Every row gives one point. Two turns around zero, p and q, are shown by what they do to some points. Write where each new point lands after one turn and then the other. Backwards means that the second turn is done in reverse. Each puzzle has new turns, and all numbers are rounded.

Turn p:
[ 8.7 -8.3] => [10.3 -6.2]
[-8.6 19.8] => [-12.7  17.4]
[ -0.1 -11.5] => [  2.4 -11.2]
Turn q:
[-16.4  14.0] => [-19.2   9.8]
[11.9 -4.0] => [12.5 -1.1]
[  4.5 -10.0] => [ 6.7 -8.7]
Where do these land?
q, then p: [-10.0  -7.5] => [ -5.7 -11.1]
q, then p: [ 1.3 19.2] => [-7.2 17.8]
q, then p: [  8.7 -11.8] => [13.0 -6.8]

Turn p:
[-11.1  -9.2   1.0] => [ -6.6 -10.3  -7.7]
[  0.7  19.6 -14.0] => [-10.3  20.3   7.8]
[11.7  8.1 12.3] => [11.9  0.2 14.5]
[ -1.3 -18.5   0.7] => [  5.0 -10.2 -14.7]
Turn q:
[ -4.9 -13.3   4.9] => [ -3.2 -14.6  -1.2]
[ 7.4 -7.1  3.5] => [ 7.3 -6.3 -5.0]
[  0.3 -10.7  -6.8] => [ -4.5  -5.5 -10.5]
[-2.9 31.1 -1.7] => [ 0.3 26.5 16.6]
Where do these land?
p, then q backwards: [-6.7 -0.5 -5.6] => [-4.3 -2.3 -7.3]
q, then p: [  8.3   5.9 -28.3] => [-19.7  22.3   4.4]
q, then p backwards: [ -7.1 -18.6  10.8] => [-12.5  -9.2  16.5]
p, then q: [ 2.2  6.9 23.1] => [ 14.8 -18.9   2.8]
q, then p: [ 5.8 -0.9 -5.2] => [-1.4  7.6 -1.5]
p, then q: [-2.5  7.2  5.2] => [ 2.0 -6.1  6.6]

Turn p:
[ -7.7   8.9 -10.5 -19.0] => [-10.8  -2.6  14.0 -17.0]
[-6.6 12.8 -8.2 11.1] => [-14.1   9.9  -9.7  -2.9]
[ 22.2 -11.8  -2.3 -17.1] => [ 18.7 -21.3   2.6 -10.8]
[ 1.1 -3.2 15.7 -1.5] => [12.1  5.6  6.1  6.6]
[-9.9  6.7  8.4 10.9] => [-4.2 15.6 -1.5  8.4]
[  0.9 -13.3  -3.2  15.6] => [ -1.9  -7.1 -11.5  15.6]
Turn q:
[-21.1  -1.3   0.4   2.5] => [-17.2  -1.1 -11.7   4.4]
[-12.3  -2.8 -10.6   5.0] => [ -3.6  -1.8 -16.1   4.7]
[ 10.6 -23.0   1.3 -13.6] => [  6.5 -17.9   3.6 -21.3]
[11.1 12.2 11.0 10.6] => [ 4.4  5.7 16.8 13.1]
[11.7 14.9 -2.0 -4.5] => [ 9.9 15.1  7.4 -1.0]
Where do these land?
q, then p backwards: [ -4.1  -3.3 -13.0  14.6] => [  8.2 -10.8   1.1  15.0]
p, then q: [16.9 11.9 -7.3  0.3] => [  9.1   6.9  -7.7 -17.1]
p, then q: [ 3.9 -4.5 -7.0 13.4] => [  5.8  -3.5 -14.2   4.1]
q, then p: [-3.5 -7.4 11.4  8.7] => [-0.8 -0.7  2.5 16.3]
q, then p: [-8.5  2.7 23.2  7.2] => [-4.5 14.1  7.5 19.9]
q, then p: [  2.6  -6.2 -10.5 -29.7] => [  2.0 -10.4  18.5 -24.1]
p, then q: [ -7.3   6.9   3.2 -14.6] => [-11.0   4.5  12.4  -5.5]

Turn p:
[ 7.2 -8.8 -5.2 -3.5] => [  0.7  -1.4 -12.5   3.0]
[  4.3  26.6  19.0 -10.2] => [  5.3  -9.0  15.8 -28.9]
[ -7.0   4.9 -15.2   9.4] => [-3.1 18.8  2.6  4.8]
[1.5 0.9 2.8 9.4] => [7.7 1.7 4.7 3.9]
[ -6.0 -23.5  -1.4  -5.1] => [-10.6 -10.0 -10.5  17.1]
Turn q:
[ -4.3 -15.1  -7.6 -11.9] => [ -6.4  -6.6 -19.0   0.7]
[25.3 -4.5 -5.4  0.4] => [ 11.1 -21.7   3.7  -9.0]
[-13.7   2.2  10.0   2.1] => [-10.9  12.0   3.7   4.6]
[  3.6  -8.7 -12.5   4.4] => [  6.8 -10.3  -6.8   8.2]
[-11.7  11.9   7.4   5.4] => [-2.4 16.6  8.4  3.5]
[12.4 28.4  4.2 -6.4] => [ 15.4  11.7  13.0 -21.9]
[-11.7 -14.2   3.9   5.8] => [-13.6  -1.6  -3.0  13.8]
Where do these land?
q, then p: [-5.5 -1.1 15.8  8.4] => [-2.6 -5.7 17.5  2.6]
p, then q: [  3.9  -0.5  14.6 -23.7] => [-14.1  -8.3 -22.8   1.4]
p, then q: [-8.8 -4.4  1.8  2.3] => [-4.9  2.2  5.3  6.9]
p, then q: [ -5.2  -3.6 -32.4  -3.2] => [20.2 25.0 -2.8  7.8]
q, then p: [ 9.9 15.7 -5.9  8.2] => [ 15.0 -10.4  -5.3  -9.3]
p, then q: [ 5.6 -6.1  6.1  8.0] => [  2.5 -11.2   5.9   1.9]

Turn p:
[-10.7   7.1 -12.6 -11.6 -15.2  -7.5] => [ -4.0  -4.3 -22.8 -10.9   2.5  -8.0]
[-19.2  -9.0  -5.4 -18.7  10.8  -0.4] => [  8.2  -1.0   3.2 -27.4   9.1  -5.8]
[ -3.7  -9.6  12.7  14.5 -10.7   1.0] => [-17.0   1.0  11.0   8.4  -2.3 -10.2]
[  1.9  -7.2  -8.1  -2.3 -12.3   9.6] => [-13.6  -6.2  -3.8  -6.9  -5.7   7.1]
[ 11.1  -5.7   3.1 -15.5  14.7  14.3] => [ 13.1   0.8  11.8 -11.7 -12.5  14.9]
[ -0.5  13.5  -8.6  15.8  15.1 -22.9] => [15.2 -1.1 -6.6 19.4 24.4 -3.1]
[ 5.9 11.6  2.1  2.4  7.6  9.8] => [ 5.6 12.3  0.0  5.1 -3.0 10.8]
[ 15.2  -0.7  16.8  15.2 -10.1  -4.0] => [ -7.2  -1.6   7.2  23.8 -12.6  -5.7]
Turn q:
[ 3.7 -5.3  7.0 15.4 -2.3 -9.5] => [  2.3 -12.4   3.3   8.0  -1.9 -13.6]
[ -2.0  -6.9 -20.0 -11.2   5.7  -9.9] => [  0.7  13.5 -15.6 -13.2   4.1  -9.5]
[ 1.3 12.8 -0.9  5.4 20.0 -5.3] => [-12.7  12.4  -2.6  16.4  -0.6  -5.7]
[-11.4   3.0   3.1   7.3  -1.7   2.7] => [-1.6 -8.6 -6.5  7.0 -1.9  6.4]
[-5.6 22.8 25.3 -4.9 10.4 -7.2] => [-32.6  -3.5  11.1  10.8  -3.6   6.9]
[  4.4 -18.9  -6.8 -10.2  -6.8  15.0] => [ 19.1   2.6   2.6 -14.3  12.8   7.1]
[  9.5  -7.4  -7.5  -1.8 -25.3  14.3] => [ 24.6  -4.1   7.7 -14.6  -8.8   8.6]
Where do these land?
q, then p backwards: [  5.9  -7.1   0.0  -4.5 -14.5  11.1] => [  3.8  -6.1  -2.2 -11.7  15.4   2.8]
q, then p: [-19.2  11.9  -4.9  -1.9   9.9  14.4] => [-12.3  13.2  -4.0  -4.2   9.8  19.7]
q, then p backwards: [-19.0 -13.3  -9.1  -6.5 -11.5   6.4] => [  0.4   4.5 -23.6 -15.7   3.1  -2.1]
p, then q: [  9.5   0.5  -9.4  -4.4 -15.9 -18.5] => [ 17.5  -2.0 -13.9  -6.6   4.8 -14.9]
q, then p: [ 6.1 -5.9 17.3 -5.2 -3.5 -1.4] => [  4.9   2.2  15.2  -5.2  -4.4 -10.3]
p, then q: [14.2  6.4 17.2 19.6 13.4 -6.0] => [  3.0 -12.2  13.5  25.4  -9.6  -7.7]
q, then p: [  2.6   7.4 -11.1   2.8  22.2  -6.0] => [  2.8   8.8 -14.5  11.6  16.9  -1.9]

Turn p:
[ -7.8  -8.1  -1.6  -8.6   2.0  -4.8   8.3 -22.8] => [-13.4  -2.1   4.4 -17.2  -8.8 -11.0  10.5  -3.3]
[-10.8  14.9  18.4  -8.9 -23.2  -8.3  -7.7  -0.8] => [  0.8  23.3  -2.2   3.8 -27.0   6.0  -8.8  -4.3]
[ -9.4  -3.2  13.4  13.2 -10.8  -1.8  -8.0   6.0] => [ -5.0  -1.5   1.4  14.8 -14.9   7.8  -8.9   7.9]
[38.8  8.8 15.9 -7.1 -2.3  3.1 -3.8  2.3] => [ 22.6  -6.2  -1.4  -0.6   1.5  17.9  -4.9 -32.0]
[ -2.9   6.4 -10.7  15.3   1.4   6.1  -6.2   0.4] => [-8.0 -1.3 -8.5 14.0  9.8 -5.7 -3.4  1.7]
[-10.4  -9.4 -12.3  -4.0  -0.4   6.5  33.7  -5.5] => [-9.6  2.2  3.7 -9.8  5.9 -0.4 34.5 11.8]
[ 0.7  4.6 -9.3  8.3 16.7 -8.7 -5.1  7.4] => [  3.6  -2.3   8.5   7.4  15.3 -12.2  -8.5   3.0]
[  9.2  -7.9 -17.6   3.5   3.3  -6.5  -8.0  -0.4] => [  8.6 -13.1  -6.7   1.3   6.1 -16.0  -0.9   0.8]
[ -7.4  -6.0   3.8 -11.6  13.2  14.4  -3.2  13.4] => [  0.4   1.0   0.7 -13.5  12.0  13.7  -9.5  14.3]
Turn q:
[ 13.4 -10.9   2.6   2.1  12.1  -4.3  12.5  -6.6] => [ 13.8   9.3  11.9  -1.5   8.8 -12.9   2.6  -2.0]
[ -6.0   2.0   3.3   3.6   4.6  -5.5 -23.3  10.3] => [ -8.2 -13.0  -2.5   4.3  -3.7  -0.4 -20.3   8.8]
[-10.8 -10.4 -13.7   7.5   3.2  -4.3  14.6  10.2] => [ -5.1 -15.7   3.2  -5.3   8.3 -12.9  14.2  -8.0]
[-14.3  -1.0  11.8  -0.7   9.0  -3.5  -5.3  12.4] => [-14.8  -8.6   9.0   6.7   6.2   1.5 -12.2  -3.5]
[ 13.6  -3.7   9.9   7.1 -21.5  -7.9  12.1  -4.9] => [  3.6  11.4  14.9  -1.7 -19.1  -2.0  16.1   6.8]
[  3.1  16.3   7.6  -2.7   0.2  24.0 -15.3  -7.5] => [  4.3   9.3 -17.3  18.6  -0.1  19.0  -8.4   5.2]
[ -9.0  -9.0   5.3   5.0  -3.8   0.8   5.9 -15.8] => [  7.7  -0.1   6.1   4.4  -9.1   0.5   3.5 -17.4]
[ 7.6 10.1 -4.6  3.4 12.0 -8.7  9.7 12.0] => [-10.5   6.8  -1.4  -2.9  12.3 -16.3   2.4   7.9]
[ -6.2 -11.3 -15.8   5.5 -14.5  12.0 -30.9   2.2] => [ 11.8 -30.1 -15.3   1.5 -13.8  12.5  -6.1   9.6]
[ 12.6  -4.9   0.5 -32.1  -9.2  -9.0   8.0   9.3] => [ -2.1   9.7  13.3 -28.6   8.4  15.6   3.5  10.4]
[ -4.1  22.8  -6.8   1.3   7.8   6.4  12.0 -21.7] => [ -0.5  20.9 -21.9   4.6   1.7  -4.5   4.6 -17.8]
Where do these land?
q, then p: [ -5.5  11.3  -8.3  -4.5   2.3 -15.9  -0.4 -18.8] => [  1.2  12.8 -12.0  -8.5  -7.8 -18.2  -1.3  -9.2]
p, then q backwards: [  5.1 -12.6   5.7   7.9  17.8  10.1 -14.0   8.3] => [ -7.7 -10.9   0.1  -9.1  10.2   4.1 -19.2  14.7]
q, then p: [ -5.3  13.5  -6.0 -10.3 -18.2   4.7  -5.7 -14.2] => [ -3.3   9.6 -25.9  -3.5   3.5  -0.3  11.9  -0.9]
p, then q backwards: [ 10.3 -13.6  -1.3   0.6   7.9  12.5 -18.6  14.9] => [ -0.8  -8.7 -10.0  -8.8   9.6  10.2 -24.4   5.8]
q, then p backwards: [-8.9 15.4  7.4  7.4 -3.9 -8.7 -8.2  3.6] => [-14.0   1.4   5.8   9.5  -6.6   1.6 -10.2 -11.1]
p, then q backwards: [-19.4  14.6  -6.5   2.4   3.2  -7.8  19.9   1.1] => [14.7 10.0 13.4  4.5  0.6 -3.8 22.7  7.7]
q, then p backwards: [-11.5  -3.8   0.9  -2.4  -9.5  -0.1   4.0 -18.5] => [ 13.6   4.7  12.3  -6.1 -10.5  -2.8   2.4  -9.2]
p, then q: [ 12.4 -11.0 -12.9  13.1   0.8  -2.7  16.2  28.5] => [  8.8   1.8  16.5  13.2  18.5 -20.1  12.9  15.9]
q, then p: [15.0  0.8 11.5  1.9 19.1 15.9  1.5 -7.2] => [  0.8  -4.6   6.9  16.9  17.8  -0.7 -10.7 -15.8]
q, then p backwards: [ 17.0 -22.1   4.8   6.6  -9.6  -0.5  10.5   7.6] => [ -0.8 -12.7  -0.4  -1.1   5.3 -18.8  20.5  11.8]
q, then p: [ -9.2   7.4   4.6 -22.7 -10.0  -7.5  -5.2  -5.3] => [ -9.6  12.9 -18.7 -13.9  -1.7   6.6  -6.2   0.2]
